Each row is a point. Each copy is the shape, with its points in the same order, turned, moved and blurred by noise. Say if it was mirrored as well.

Shape (8 x 3)
[[  9 -27  -8]
 [  2 -27  -1]
 [  3 -13  -8]
 [ 10   0  22]
 [ -9  34  12]
 [ 18  -8   4]
 [-21  39  45]
 [-24   8 -11]]
Copy 1 (8 x 3)
[[ -4 -35 -25]
 [-12 -35 -15]
 [ -9 -19 -20]
 [  5 -15  12]
 [-11  21  13]
 [  7 -20 -10]
 [-21  19  44]
 [-31   3 -12]]
Copy 1 is: only turned
Copy 2 (8 x 3)
[[ 13  -7 -26]
 [ 11 -16 -20]
 [  2  -1 -19]
 [ 14  -9  14]
 [-19   3  27]
 [ 19   0  -3]
 [-19 -12  55]
 [-30  -6  -2]]
Copy 2 is: only turned
Copy 3 (8 x 3)
[[ 11 -30  16]
 [ 10 -23  26]
 [  4 -19   5]
 [ 24  10  14]
 [  4  29 -12]
 [ 27 -11   1]
 [  9  60   9]
 [-21   0  -3]]
Copy 3 is: only turned
Copy 4 (8 x 3)
[[ 10 -10  27]
 [  2 -13  22]
 [  7   1  17]
 [ 12 -13 -15]
 [  4  23 -30]
 [ 21  -8   6]
 [-12   8 -59]
 [-11  25   3]]
Copy 4 is: mirrored

Shape (8 x 4)
[[-17 -27 -15  14]
 [  8   6 -36  32]
 [ 22   7  34  18]
 [  6   3  14  -8]
 [ 60  20   7  -5]
 [-20  -4  -4   0]
 [-11  35   7   8]
 [ 26  29 -38   5]]
Copy 1 (8 x 4)
[[-28 -10 -34 -16]
 [ -1  -6 -29  27]
 [-22 -12  36   2]
 [-10   4  12 -20]
 [ 33 -13  38   4]
 [-24  12 -15 -18]
 [-18  33  10   9]
 [ 30  11 -12  20]]
Copy 1 is: only turned
Copy 2 (8 x 4)
[[ -4 -43 -11 -11]
 [ -7 -25 -16  33]
 [-20  16  30   8]
 [ -4   4  -1 -11]
 [ 16  46   2  31]
 [ -9 -16 -14 -16]
 [-36  10 -15  -1]
 [ -3   7 -39  35]]
Copy 2 is: only turned
Copy 3 (8 x 4)
[[-13 -18 -26   9]
 [ 29   5 -26  10]
 [ 14 -10  41  14]
 [ -7   1  20  -7]
 [ 43   4  39 -30]
 [-20   5  -8   6]
 [  1  33  14  17]
 [ 38  29 -13 -19]]
Copy 3 is: only turned

Shape (7 x 4)
[[ -2   0 -26  34]
 [ 25  22  24   4]
 [ -5  19 -28 -47]
 [ 42   3  36  22]
 [ -9   4  12 -18]
 [  7  27 -16 -39]
 [ 34 -38  10  34]]
Copy 1 (7 x 4)
[[ 15 -25 -26  26]
 [ 29  17  25  17]
 [ 29  43 -38 -19]
 [ 27  -8  48  18]
 [  0  26  -1  -3]
 [ 38  41 -23 -10]
 [ 12 -46  26  -2]]
Copy 1 is: only turned
Copy 2 (7 x 4)
[[  0  29 -10  34]
 [ 38 -12  34  17]
 [-14  19  21 -41]
 [ 51 -23  19  34]
 [ -1 -21  20   0]
 [  4  11  36 -28]
 [ 44 -17 -26  32]]
Copy 2 is: only turned
Copy 3 (7 x 4)
[[-29 -18   8  -3]
 [  7  30  39   5]
 [ 31   7  -2 -52]
 [  1  20  60  27]
 [ 29   6   5  -1]
 [ 27  19  11 -43]
 [ -5 -32  56  28]]
Copy 3 is: mirrored

Shape (12 x 6)
[[-14 -13 -18 -45 -13   9]
 [-22   7  20  -2 -21   8]
 [-37   3   4  15  38   1]
 [-10  10  50  16  21  -1]
 [ 11 -42 -23 -22 -23   0]
 [-14  17  35  -7  11  24]
 [-10  20  19  -1  21 -14]
 [ 24 -15 -35 -27 -16  -2]
 [-40   0 -12  -5 -11   8]
 [-33   7   9  -8   7  12]
 [-27   7  41  -4  24 -24]
 [  9   4 -16 -25 -44   6]]
Copy 1 (12 x 6)
[[  6   5 -19 -41  -5  32]
 [-23  32  14 -19  17  18]
 [ 29  26  26 -19  52   7]
 [  3  32  57   5  35  25]
 [ -6 -28 -30 -10   3  28]
 [  9  45  29  -8  19  37]
 [ 16  23  42 -14  17   7]
 [ 11 -16 -25  -8 -19  13]
 [ -5  26  -9 -39  28   5]
 [  9  34  13 -28  29  20]
 [  6  14  58 -26  33  22]
 [-20  13 -17 -13 -25  13]]
Copy 1 is: only turned
Copy 2 (12 x 6)
[[  0 -25 -48 -24  22   2]
 [ -2 -24   2 -14   1  19]
 [-20 -29  16   3  12 -40]
 [  7 -19  50   2  21  -5]
 [ 31  -9 -60  -8   2  -5]
 [ -9 -30  24   3  40  15]
 [ -9   1  19 -12  23 -14]
 [ 17  11 -60 -10  14   0]
 [-25 -27 -18 -11  -5   6]
 [-21 -30  -1  -7  16  -1]
 [  0 -18  35 -26  20 -14]
 [  7   8 -48 -13   3  29]]
Copy 2 is: only turned

Shape (11 x 8)
[[ 23  24  25 -11 -19 -11  -9 -31]
 [  7  24   5  16  25   1  28  39]
 [ 14  19  11  10   2 -41  46  38]
 [-19  27  23 -10   1   9 -19 -31]
 [-18 -28  -3  16  -9  -2  20  -9]
 [-17  40  -2 -33  21 -16  11   9]
 [  2  19   3  17 -26 -27 -31  12]
 [-39 -42 -14 -29  28  -7 -32  -7]
 [ 25  30 -28  -9 -15   3 -34  27]
 [-23  18  21 -36 -29  11 -23  36]
 [-30 -16  12   5 -23  10  54 -15]]
Copy 1 (11 x 8)
[[-24   7  18 -34  -5  21   7 -11]
 [ 18  -5  34  31  29 -18  29   2]
 [ -3 -16  58  16  32 -33  13 -28]
 [-32   6  -8 -16  13  21   5  25]
 [ -7 -41 -13  16  12  -1 -12 -17]
 [-12  21  11 -11  49 -26   7  14]
 [ -9  -9  43  -4 -11   1 -28  18]
 [  9  -6 -33   3  54  19 -56  12]
 [ 36  16  28 -22 -12 -13 -15  26]
 [  7 -28  23 -42  34  -3  -4  48]
 [-26 -59 -20   3  22 -15  18 -21]]
Copy 1 is: only turned
Copy 2 (11 x 8)
[[-13  33 -11 -32  21   9 -14 -19]
 [ 11   7  14  24  26  -6  49  -7]
 [ 34   4  16  -5  -8 -21  43 -19]
 [-50  15   8 -13  29  10 -15  -5]
 [ -7  -4 -20  31 -10 -14 -15  -9]
 [-23  11  30 -12   4   5  30  25]
 [  9 -15  -8 -25  42 -18 -12   2]
 [-17 -24  14  30  -6  33 -41  41]
 [ 12   5 -24 -20  54   7  15  41]
 [-29 -37 -19 -28  24  29  25  13]
 [-32   2 -27  27 -31 -19   9 -29]]
Copy 2 is: mirrored
Copy 3 (11 x 8)
[[ -2  12  10 -22  -8 -17 -19  32]
 [ 14  29 -37  31  26   4  26  33]
 [ 36  15 -59  16   8 -26  25  35]
 [-12  13  29 -31  23   0  11  12]
 [ 31   9 -10  14   4   2  10 -26]
 [  9  12 -18 -29  16  10  46  45]
 [-31  22 -32 -19   2 -23  -4   5]
 [ -6 -37  -1 -26  -4  33  38 -33]
 [-42  24 -37  -8  -8  29 -11  28]
 [-40  30  -2 -10 -27  -1  50  18]
 [ 56  41   9  10 -12  -9  20 -18]]
Copy 3 is: only turned
Copy 4 (11 x 8)
[[ 26   1  13   1 -14 -36 -18 -12]
 [ 21   0 -27  48   2  23   7  20]
 [  8 -38 -38  60  -3  -8   0  13]
 [  4  30  25   6  -9  -5 -21 -26]
 [ -5 -13   8  15 -30  13  35 -13]
 [-21  14 -22  19  22   3 -23  -5]
 [ 28 -11 -18  15 -34   8 -32 -36]
 [-22 -16  26 -27  11  51   8 -36]
 [ 40   7 -44 -22 -17  19 -28  -7]
 [ -9   3  -1  -3 -34  27 -54  14]
 [-30  -1  15  28 -38 -11  39  10]]
Copy 4 is: only turned
